Each point is reached from the start by the listed moves, each made once or not at all, plus a little noise. Is the number of moves made odd or even? Then give how often each move was made.
In the rows, 128 means zero.

Moves:
(1): [125  73  93]
(2): [ 95 156 108]
Start: [131 133 130]
Points:
[132 133 131] => even (0, 0)
[129  78  95] => odd (1, 0)
[ 96 106  75] => even (1, 1)

Moves:
(1): [140 140 122 131 117 131 125 141 140 124 115]
(2): [114 140 135 121 143 118 127 119 144 166 154]
(3): [113 118 125 105 169 142 124 149 137 116 159]
(4): [122 119 136 133 139 108 115 150 144 127 161]
(5): [127 131 131 145 150 125  97 143 134 131 144]
(6): [119 146 123 125 110 120 149 100 125 132 130]
(7): [121 124 111 148 128 118 110 142 124 138 125]
(8): [114 122 139 114 122 148 117 172 100  83 111]
(9): [130 120 126  82 133 138 125 119 114 119 148]
(10): [143 142 134 111 137 111 148 125 124 137 126]
(11): [119 118 119 106 124 121 120 138 134  86 113]
Start: [133 134 111 130 132 129 115 123 132 132 124]
Points:
[106 156 121 124 142  94 120 108 158 173 182] => odd (0, 1, 0, 1, 0, 1, 0, 0, 0, 0, 0)
[117 141 107   7 150 143 127 171 108  37 128] => odd (1, 0, 1, 0, 0, 1, 0, 1, 1, 1, 1)
[102 116  81 121 193 124  53 185 149  97 152] => even (0, 0, 1, 0, 1, 0, 1, 0, 0, 0, 1)
[134 155 106  57 146 104 120 109 122  99 145] => odd (0, 0, 0, 0, 1, 1, 0, 0, 1, 1, 1)
